Rows are points. The window is the flat piece filled in between its corners: a triangle in 3 columns, a solid with four corners in 4, and so on. A path goes straight from each point to the next, and from the last back to the first. List the points from which the path goes on through the window.

Window:
[[ 25   6 -14 -29]
 [  7 -29   0  12]
 [-54  78  92  68]
 [-28 -19 -48 -13]]
Path:
(1): [  5  23 -23  15]
(2): [-10 -20  20 -58]
(3): [-14 -16  48 -44]
(4): [ 25  16 -34  -5]
(5): [ 20  12 -29  14]
(6): [ -7 -42  27 -40]
(7): [ -1  -3  41 -66]
(8): [ 36  13 -56  21]
(9): [ 14  48 -53 -13]
(10): [-37 -32  46  -6]
(11): [-20 -24   8 -20]
(12): [ 89  63 -43 -27]
(13): [17 47 -2 24]
(14): [-28  20  46   2]
(15): [ -3 -22   5 -84]
(16): [ 41 -14 -54 -13]
Through the window after points: 1, 3, 5, 7, 11, 13

Window, 8 rows:
[[  6  24  -1  48 -12   2 -27   1]
 [  3  -5   8 -26  47  24  95 -48]
 [ 36   4   5  22 -39  -9   1   4]
 [ -2 -24 -13  30 -10   8 -11  12]
 [ -1   9   1   8 -12  14  -5  40]
 [ -7 -11  33   1 -15 -20 -14  20]
 [ 16   1  -5 -14   3  13  -4 -16]
 [  6  -6  -6   5  14 -29 -10  38]]
Path:
(1): [17 -7 17 15  8 13  4 -1]
(2): [-21   3  -1  10 -12 -20  24  10]
(3): [ -8   6  -6   1 -16 -11  14   9]
(4): [ 15 -18  44  16  18   7 -14   2]
(5): [ 28 -19  22  18  12  36  -3  11]
(6): [  2  22 -19   6 -19 -27  -7 -16]
(7): [-14  34 -25  16 -26 -29   2  28]
(8): [ 12  -3  14  21   0  25 -15  17]
Through the window after points: 3, 7

Window, 9 rows:
[[ 32  14 -20  21  42  19  42  30 -47]
 [-23   3 -27 -34  55 -18 -93  14   2]
 [ 43  -2 -14 -12 -25 -54  28 -19  78]
 [-73   7 -69  52   4  17 -17   6  36]
 [-59 -26  82 -15  -6 -72 -66  14  11]
 [-28 -15  -5   5  -5  15  39 -76 -69]
 [ 46   2   6 -78  14  44  34  69  18]
 [-34  87 -11  34  51  53  73 -34 -80]
 [ 23  35   3  34 -25  28  14 -35 -20]]
Path:
(1): [ -4   6  -3  34  32  28  43 -29 -15]
(2): [  6 -22   2  -4  23  -4   0   4  27]
(3): [ 18  30 -42 -16 -65 -12 -24  67 -30]
(4): [-34  24 -59  -8 -26  -5  -5  24   5]
(5): [-23 -14  -1  30  56  16 -19 -13  36]
(6): [ -6 -14  10  11  70  15 -42  -4  35]
(7): [-43  39 -72  -7 -41 -18 -21   7 -29]
(8): [  2  37   1   7 -18   5  36 -14 -39]
Through the window after points: 4, 6

Window:
[[  6 -33 -18   1  17 -30  26  -8  44  -8 -32]
 [ 20  26 -23  21 -29   8   6  20  -7 -10  13]
 [-15   9  25  56  -3  30  -8  28 -50  17  31]
 [-29  28 -37  -7  -9  -2   3  24 -70  11  26]
 [-25   3   6 -80  23  41  -1   6 -41  15 -95]
 [ -9  26  39  -4 -30   9  15  -2 -29   6  16]
 [ 27  18 -13 -10  11  -5  18 -11  -6  30  -7]
 [ 14  -2 -18   0  37 -40 -20  -3  57 -15  -9]
 [ -5  20 -20  -1  32   1  30  -1  35 -12  -3]
 [-29   3   8  -8 -24  51 -11  -4 -30  32   8]
 [  8 -23  29   9   9   5   7  43  40  18  22]]
Path:
(1): [-13  28 -11  -7   4   0  -3  26  -4  26  -6]
(2): [ -2   1  -4  -4   7   9   0  -1 -29  -5  11]
(3): [ 22 -11  16 -40  39  24   5   1 -25  -8  22]
(4): [-31  15  -2   7 -24  -1   9  27  13  30 -44]
(5): [-19  40 -25  23  -9  -6   0  23   6  42 -20]
(6): [ 23 -20  18 -12  20  16  12 -12 -28 -13  27]
(7): [ 15 -24  -3 -11   3  36   3   2   3 -13   5]
(8): [-11  47  19  30   2 -24  11  23  11  42 -21]
Through the window after points: 3, 5

Window (14 x 14):
[[ 74  33  23  40   1  -1 -21  10  11 -25   4  42  40  27]
 [ 29  14  70   5 -32  20  13 -17 -12  -6 -10  13  76 -40]
 [-41 -31  27 -22  -8  15 -19 -39  39  -3 -24  24  30  31]
 [-64  45   6  22  67 -31  12 -24  18  16 -17 -47   6  39]
 [  9   4 -39  40  -4 -37 -61 -53 -43  -9  25 -38   7 -10]
 [-68  39  33  -7  26  16 -57 -18  30 -53 -14  41 -21  17]
 [-39  -1 -41 -28  44 -58  34   0  13   8   4 -14  20 -59]
 [ -9  15  46  32  57  -7  40 -49  95  -1  18 -26  -8  17]
 [ -7  13 -46   9 -25   0   8  -7 -18  -2  22   2 -35  -6]
 [-37  14  91 -50 -35 -43 -47  13  -9  31 -26 -43   2  -4]
 [ -1   7 -31 -54  30  66 -40  13  51   7  13  13  -1  26]
 [-52 -45  42  46 -62 -28 -32   7  22 -12   8 -46  44 -67]
 [-17  -2 -22 -13  50  -6 -38  18 -19  52  44   6 -17   3]
 [-55  91  12 -33  46 -36  -4 -34  35  30   7  21  27  38]]
Path:
(1): [-35  -4   3 -11   7 -10 -17  -9  -1  -7  30 -25  17  28]
(2): [-13  28   5  16  39  -2 -16 -23  35  20 -20  -2   2 -10]
(3): [  5  47 -20  12  32  10 -17 -26  26  36 -28  -1 -21 -10]
(4): [-40   3  10 -13  25 -11 -11  -2  17 -26  36   9  32  22]
(5): [  1  16  26 -51  -4 -24  17  26 -20 -56  48 -21  37   5]
(6): [-25  25  11  13  14  -5 -11 -30  23  29 -16   4   9  -7]
(7): [-40  33   2  -8  36  -3 -17 -18  41  54 -29   4 -27 -27]
(8): [-21   1  18  -5   8 -34 -19  -4   2 -33  45 -29  38  47]
(9): [-22  -3   4 -39  -4 -10  -9  -9  -1 -36  55 -29  17  24]
(10): [-15  62  22  29  43 -19 -30  -2  23  47 -43  31  -2 -21]
(11): [ 10   8   0  24   6  -5 -30 -34  18  14  -7   7  11 -13]
(12): [  8  27  19  13   5 -21 -15   4 -16 -41  26  -9  34  34]
(13): [-13  15  10   1  10  -4   5   9  -7  -9  38  -9  22  16]
(14): [-18   8  -8 -13   7 -14 -56 -30  42  24 -20  12   1 -30]
(15): [-18  27  26  -7  18   1 -21 -11  29  24 -18   4  10   9]
(16): [-30   8  21 -20  15 -17 -21 -11   6 -29  30 -11  34  -2]
Through the window after points: 1, 5, 11

Window, 14 rows:
[[-37 -13  -9   9 -12 -27 -35 -13 -29 -39 -21  16 -66  22]
 [  4  -3  -3  -5 -18 -47  51 -10  13  -2  23 -39 -22 -41]
 [  2 -45  -8  -5 -19 -28  27  39  -8 -18   3  34 -36 -20]
 [-44  11   1   4  -3   9   9 -29  -4 -27  11  32  -9 -10]
 [-32  23  42  35 -17  11 -18   7 -57  -7  16 -26 -15  24]
 [-17   3  19   5 -95  12 -25 -12 -12  41  20 -11   6 -28]
 [ 24   8  -1  29  -2 -53  16   4   8   0   2  12  16   9]
 [ 36  54 -52 -37 -11  18  40  -1 -36  26 -24  13 -28 -18]
 [ -1  35  40 -49  31 -13 -10  -4 -19 -45  33  -5 -20  -6]
 [ 13  19 -52  23 -16  32 -24 -27 -20  30   6 -29 -15  22]
 [-46  24 -49  -2  -8 -12   6  -4  -5 -23  34   0 -11 -12]
 [ -7   5 -15  44   5   7 -42  17 -16  43   6  39 -22 -21]
 [-22  43   5 -56  12   4  -5 -40 -13  33 -12 -33   7  17]
 [-14  -4  27  -9 -15 -26 -18 -35 -53  43  10   0 -52  44]]
Path:
(1): [ -7 -13 -25   4   7  -3 -31   4 -53  18 -24  17   1 -19]
(2): [ -6   0   8  -1 -14 -19   5 -18 -35  -5  16 -10  -7 -13]
(3): [-17  25  17   3 -23  -6   1   8   2  12  15 -18 -35   4]
(4): [-37  43  -1  -1 -46   3   1 -12  48  21  -1   1 -54  -4]
(5): [ 21  -2 -36   2  16  12   2 -18 -67  -5   8   1  10   2]
(6): [-20 -11  15  -4 -21  -9   3 -51 -53  18   6 -10  14 -37]
(7): [-16  10 -14  10 -38 -12 -31  47  19 -28   1  21 -74  36]
(8): [ -6  16  -2  24 -14  -2  -2   7   7  17  25  21 -37  -6]
Through the window after points: 2, 4, 6, 8

Window (14 x 14):
[[ 28 -37  -3   1  29  42 -10 -60 -25  65 -29  21  73  16]
 [ 47 -41 -43  25  15  -1  70   6  10 -42 -43  11  39  -1]
 [ 24  -2  11 -13  21   6  21 -18 -11   8 -54  40 -12  15]
 [  8 -37  -9  58   1  20 -16 -36  39  23 -11 -57 -18  33]
 [-41  -8   7  30  34  21  25  -5  -6 -21 -19  37  13  -3]
 [-75   8  -4 -44  -3  57  26  26 -12 -31  16 -40 -48   1]
 [ 33  -2  62   0 -14  29  -4  18   9  -4  45 -42  19  -5]
 [ 44  31 -25 -48 -13  95 -35 -46 -16 -26 -16 -29  50  45]
 [ 17  -4 -19 -11  31   8  -2 -44  32  23  23  54 -83  34]
 [ 41   4  12  -7  62 -48  51  12 -30 -22  21 -30  -8  11]
 [-46   7  -7  21 -26  20  32  14 -29  -1   0  55 -28  12]
 [ 14  46 -11 -19 -12  20  -4 -21   3   3   3  20 -18 -26]
 [  0  13  12 -17 -22 -21  18 -54  33 -10  17   4 -37  15]
 [  4  -5  30 -21   3 -35 -16  39   8 -18  35 -38   9   2]]
Path:
(1): [-37  14  45  17  19  28  26  39  55  48 -17 -35  15  15]
(2): [ 63 -49 -31  28 -17  14 -34 -77 -20 -32  23 -26 -24  21]
(3): [ 31 -34   3  18   2 -12  13 -18 -36 -22  -5 -17 -31 -18]
(4): [ 13  17  11 -21  29  16  17  -2  22  13   4  16  11  32]
(5): [  8  13   0   9  27  38  51 -13  15  26 -15   2  31  35]
(6): [ 16 -18 -10  -3   2  27 -15 -45 -13   8 -12   9   4   4]
(7): [-12 -25  -5 -31  -6  35   6  -8 -19 -27   9  -2 -47 -12]
(8): [-24  51   0   5  13  17  25   8  20  10  -1 -17  19  18]
Through the window after points: 1, 3, 7

Window:
[[ 41 -12  34  70 -34  62  42 -38 -28   4 -54   5  27  31]
 [-47  19  42 -35  -8  49 -26  52 -21 -10  15  46 -44  15]
 [ 47  13  10  25  27  63  20  55  44 -16 -35  -6 -52 -26]
 [ 20  -3 -40 -57  40  21  30  -9 -44  82 -11  -9 -33  59]
 [-29 -19  48 -10  -8  28  28 -19  76  -5 -36   6  10 -27]
 [-22 -21  31  64  33   3  37 -70  11 -70 -25 -59   1 -31]
 [-24  -7   7  15  -1  12  19 -30 -10  46   7  36 -14 -47]
 [-21 -13 -43   0  -1  39 -27  81  45 -11 -61  51  13   9]
 [-26 -53 -16  52  31  40  -7 -19  60  67  38 -16 -20 -22]
 [ 27  74 -53  37  34 -38  24  47  19  41  19 -37 -35  77]
 [ -2   6 -36 -55  12  43  12 -32  69  39  41  -2  55 -11]
 [  3  11  37  10  95  29  10  30 -14  22   1  22  22 -13]
 [ 25  22  51 -63   9   7 -56  42  41   3  29 -32 -35 -31]
 [-12 -10 -12 -15 -33  85  17  17  10  77 -42 -36 -17 -23]]
Path:
(1): [-20 -52  15  -4  -5  31  34  45  59  69  19 -19  -1 -27]
(2): [  6  50  -3  38  25  51 -49 -25  16 -40 -25   9 -24  -8]
(3): [ 13  19  16  27  31  75 -39 -35  48  35 -19  10 -19 -11]
(4): [ -2 -42  16 -14  -9  31  51  27 -13  -7 -20   1  16 -15]
(5): [ -6   1   2 -25 -62  27  71  24  16  16   6 -11  -7   0]
(6): [ -4  17 -14  23  85  48 -62   2  18  62 -32 -13 -25  13]
(7): [-12  26 -22 -22  25  65 -31 -53  19  54 -47 -12 -18  15]
(8): [  0 -44   9  10 -39  49  57  73   8  52   6 -27 -10 -35]
(9): [  9 -11   1 -15   2 -11  20  46  19   4  18 -24   7  -7]
(10): [-26  19  -2  -9  39  52 -10 -12  45  32 -22  15 -30  -2]
(11): [ -2  66  17  -6   7  63 -43  26  18   8 -47   4 -25   6]
(12): [-11 -60  15  13  -1  15  54  -3   6  30  10  -7 -10 -19]
(13): [ 13 -59 -42  16   9  29  66  27 -14  18  36  11  -6 -28]
(14): [-29  35  39   6  52  42 -57 -14  58  52 -32 -14  -6  16]
(15): [ -2  29  -9   6  27  38  -7  12  24  25 -15   3 -20   8]
(16): [ 27 -61   7 -18   4  19  32  38 -46  -4  10  -8   4   5]
Through the window after points: 5, 7, 13

Window:
[[-25   2  -6 -13  11   2   0   0 -18 -29  16  19  -4  15]
 [ 21  -5 -14  32 -34   5   4  12   4 -11 -32  13  -2  44]
 [-10 -53  -2   2  11  16  -5 -21  44  17  16  46 -50  12]
 [ -7  -3 -30  17  15  59 -11  -2  16  57  19  17  25 -22]
 [ 72  20  -6  55 -64 -26   6  53 -11  -1 -10   7  -1  -6]
 [-13 -28   1 -18 -13  12  19  40  -9 -12 -21  47  -5  16]
 [ 38  20  20 -28  54 -46 -69  13 -34  -8 -41   0  19  -6]
 [-48  23  11  17 -54 -23 -95 -33  32  12 -29 -26  15 -15]
 [-29 -34  25  18  39  17  28  -2 -14  16  -3   4 -29   3]
 [ 15 -41 -22   4 -27   8 -18   2 -30 -13   1   4   7 -13]
 [  1 -36   8   5   6  33  12  29  10 -24  27  14  33  17]
 [  6 -14 -16 -28   7   5  24  18  40 -11 -24   6 -15  13]
 [  5  -4  -1   4 -28  26 -22 -27  26 -31 -11  30  34 -24]
 [ 53  32  15 -77  35  -7  18  15 -21  69 -21   5  46  19]]
Path:
(1): [-28 -30 -34  21   9 -34  20  20  16  -7  -1  29  -6  17]
(2): [ 45  17  46 -14 -10  60 -30  -9 -27  -1 -23 -11   7  12]
(3): [  3  -9  13  -2 -12  29  -2  15  11  -5  -3   9   3   9]
(4): [-17 -24 -56  26  -9 -22 -11 -23   2  34   8  20  21 -17]
(5): [  8 -24  -8   8  -1  -7   5  17  -3 -10  -4  24  16  10]
(6): [  5  10   3 -20 -11  32 -10   2 -23  15 -17 -12   0  -7]
(7): [ 14  17  30 -42 -21  48   2  30 -29  28  30   0 -24  15]
(8): [  8 -16 -30  32  -1 -27 -12  -6  20 -22 -44  14  47 -11]
Through the window after points: 1

Window:
[[ 35  24 -43  95  15 -22  -7  54  30 -24  26 -20 -28   3]
 [-14   1  -4 -26  29  -7 -22 -17  23 -27 -51 -16 -22  11]
 [-17 -20  15   6  13  -2  -5  -4 -14  41 -35  29  27 -12]
 [ 57 -16 -43  42   5 -24 -29   9 -18  -6  24 -36 -33   3]
 [ 21  -7 -19 -11  -8  19   4 -34  18 -23 -35  34 -15 -15]
 [-48 -19  32 -29 -25  13 -13  11 -14   6  13  26  28  -4]
 [  2  22 -22 -36  -7 -26  19 -22  26  18 -33   8 -29  14]
 [-48 -32  -2  -2  33  -4  15 -26 -15   2  27  31  22  -2]
 [-29  13  -4   4  -9  11 -42 -43  14  33   0  34  28   6]
 [ 65  30 -20  53  19 -45   4   6 -15 -50  15 -36   2   6]
 [-33   5  -4  33 -19  14  -3 -19 -43   3 -12  -3 -13   3]
 [-34  10  43 -17  30  20  -8 -15 -11  24  17  30  -9 -25]
 [ 25   1   8 -17  26  20  17 -16  24  -3 -23  -2 -15  54]
 [-31   4 -18 -21   6  39   1 -15 -16  27  -2  -7  35 -25]]
Path:
(1): [-25   7 -14  -5  12  14 -21  -2  -6  14  -7  32  12  11]
(2): [ 12  12 -24  24   7 -10 -23  20  -7  10 -20  28   0  14]
(3): [-34 -12  21   3   9   9   5 -39  33 -12  20 -36   3 -22]
(4): [-11 -34   8  14 -13   0  -6  -6  23  17   9 -17  -9 -21]
(5): [  1  37 -30   2  22  -2 -18  -4 -29 -12 -11  20   3  10]
(6): [ 17   8 -31  11  35 -15 -52   6 -25   8   9  50   8  22]
(7): [-18   4   7  34 -19   7  26 -10  21   2  -3 -51 -12 -10]
(8): [-20  -6   8  -6 -11   5  -7 -27  12   2  -8  -5   4  -5]
(9): [ -2  12  -6 -12  37   6 -11  -6 -34  21 -12  42  -5  10]
(10): [  2  22 -34 -41  -3  22  -5 -12 -31 -20 -17  36  19  29]
(11): [-18 -11  14  -4  11  -4  -2 -30   9  21 -12   6  -2  -6]
(12): [-28 -22  10 -11  -9  11   1 -25   4  19   3   5   8 -15]
Through the window after points: 2

Window:
[[ 54  48  -7   6 -28 -14  -2   1 -12   4 -32  41 -11  34]
 [ 45   6  48 -13 -21 -15 -67  37   2   4  27  39   2  11]
 [ 24  43 -13 -24  -2  -9 -40  95  20   3  26 -35 -25  19]
 [  4 -40 -15 -33  65 -25  10   2  13  26 -18  30  26 -14]
 [ 32 -26  -7   5   0  38   7   7 -19 -28   5 -64  39  54]
 [-24  34  56   2 -27 -32  32  -7  12 -12  43 -16   6  75]
 [ 16  20 -24 -12  10  28  17  24 -67  31  -5 -14  16  -8]
 [ 47  38 -26 -28 -50  24 -25  16  -4  47  -3  31 -40  26]
 [-22   6  30  -1 -35 -16  -2  -9 -24 -25 -28   5 -32   1]
 [-11  41  31 -21  15  32 -38   1   3 -18 -10  34 -42 -53]
 [ -4  18 -20  50  28   6  -6  41 -18  39  35 -25 -26  -1]
 [ -5  27  53   9  20 -18  31 -68 -22  40 -24 -18 -41  -3]
 [ 61 -63  12 -33  21 -20  28 -15 -15 -60  25  -3  18  59]
 [ 12 -18  52   5  33  -8  44  38  28   3   2  -9 -35  38]]
Path:
(1): [  5   0  22 -13  59  -2 -27  24 -30 -13 -13  19 -14  46]
(2): [-27  21  -3  -6  16 -12 -26  23 -34  12 -10  10 -32  32]
(3): [ 28  23  27  -3  -5   7  13   8  13  20   0  -5  -9 -16]
(4): [ 23   4   9  -1 -12 -13  43   4 -12  -7  24   7  -1  -5]
(5): [ -9   2  47   4  21   6 -29 -19  -8   5 -22 -18 -15  74]
(6): [-11  31  14 -12  27 -38 -13   7 -21  20 -30  -2 -23  52]
(7): [ 36  -5  10  -4 -28  29  21  21  16   1  35   9  -5  -5]
(8): [ 21   2  14  -5 -10 -10  14  12   4  -7  11 -16   0   0]
Through the window after points: 6

Window, 14 rows:
[[  4 -69  -4 -54 -53 -13  12  -1   6   3  55   9 -18 -33]
 [ 16 -35 -15   5 -23 -14 -54   7   4 -34  -3 -30 -45 -51]
 [-36 -52 -21 -31 -55 -14 -32  -3   8  27 -41  29 -51 -31]
 [ -3  16 -35  12  21  12  10  71   8 -69   2  50 -10   3]
 [-31 -20 -30 -26 -12  10 -19 -62  10 -11  10  -3 -14  -7]
 [-12 -18 -68   9 -15 -38   6  -2  -9   4  -5  14  -1 -76]
 [ 38 -12 -65  33 -24  51  42  36  32  -9  -2   3 -37 -14]
 [ 38 -10 -53  50 -17 -10 -19  40  17  20  23  34  25  30]
 [ 36 -20  27 -46 -43 -41   0 -65  25   9  -1  39 -41 -44]
 [ 16 -53 -22 -78  23 -18 -28 -26  38  33  13  13 -58 -48]
 [ 35 -17 -20 -56 -26   3 -21 -26 -58  24  14  28 -41 -27]
 [-29  25  53  83  38  27   7  37 -35  47  32  45  28 -15]
 [-24  50  34  54  38 -32  43  54 -40  38  21  -6  -2  42]
 [ 13  68  65  25  36  25  40  77 -28  53  -2  -1  95  29]]
Path:
(1): [-12  59 -40   8 -41 -12 -68  33  -2 -13  13 -32 -51 -56]
(2): [ 18 -29  -5  18   7  14  28  17   3  12   3  19  -2  -7]
(3): [ -9 -60  22  58  43   6  47  18 -48  28 -44   2  -9   5]
(4): [  6  25  -4 -44 -26 -32 -32 -15  19  11  41  26 -19 -23]
(5): [ 30  19  -1 -14 -34 -22 -25  -2  17  33  52  21 -46 -33]
(6): [-16 -70  -8 -20   3   1  32 -40 -34 -19 -75  35  15 -25]
(7): [-42 -90 -37   6   4   3   9  -6   8  -7 -73  36 -29   2]
(8): [  7  24   8 -25 -36 -16 -26  17  -3  40  36  10 -27 -37]
Through the window after points: 1, 5, 7

Window:
[[ 53  37 -27 -37 -30  16   9  18   9  14   9   6  31  -5]
 [ 43  62  59  27 -47  -8  45   6  -3  78  -8  -2  10  -3]
 [ 24  -7  36 -32 -57   4  29  -9  -8  95   0  23  28  39]
 [ -5 -31   3 -34  26  49 -33  35 -23 -50  11 -31 -29   5]
 [ 59  34  59 -30 -27 -10  36 -25   8  16 -18  18  19  66]
 [-16 -22 -57  -1  34  15  27  23 -23 -32  17 -18 -26  53]
 [-24  81  38 -15 -47  20  28   7   7  64 -20  57  19  36]
 [-22 -24 -31   2  37  -8 -42  21  36 -34  54  11 -32   6]
 [-21 -14 -14 -46  60   1  27  -7 -26 -20  25  25 -27 -14]
 [-13  68  34 -24 -72  25  51 -42  34  59  33  -2  -5  14]
 [-17 -35 -13 -13 -24 -14  12  24 -25 -67  18  12  -7  -2]
 [ 18  -6 -13   0 -21  13  -2 -26  25   6 -54  -7   1 -11]
 [  4  -9 -40 -35   2  -6 -20  13 -31 -29  15  16 -86  16]
 [  7  27   6 -34 -16 -39 -17 -12 -30  16 -18 -38  29  25]]
Path:
(1): [ 26  17 -11  -7 -49   5  12 -22 -12  16  29  33  20  21]
(2): [  9  -6 -14 -14 -13  74 -16 -43 -48  27  45   9  -3  -6]
(3): [ -6  23  -2 -24 -17 -71  40  61  31 -15 -25  -2 -24  25]
(4): [ 13  12  15 -22 -19  -2  40  21  19  11 -21  -6 -12  30]
(5): [  0   8  -4 -26  -1  21   7 -28 -56  30  27  24  14  21]
(6): [ 30  20  14  -9 -20  38  17 -37 -25  11  41  29   0  -3]
(7): [-20  -3 -15 -30   2 -20  -9  46  12   5 -26 -36 -10  17]
(8): [-15  36  11 -37  -5  -3  50   3  14  30 -23  -2   0 -13]
(9): [ 31  28   0   7 -51  29 -35  -3 -14  16  24  40  12  57]
(10): [ 20  31  -5  -9 -32   0   8 -66 -18  27  34  14 -10  21]
(11): [ -4  19  12 -26 -14  -5  31  38  21  19 -22   5   1  11]
(12): [ 11   6  48 -39   3  -3  32  16   1  53 -27 -11  -6  23]
Through the window after points: 8, 12
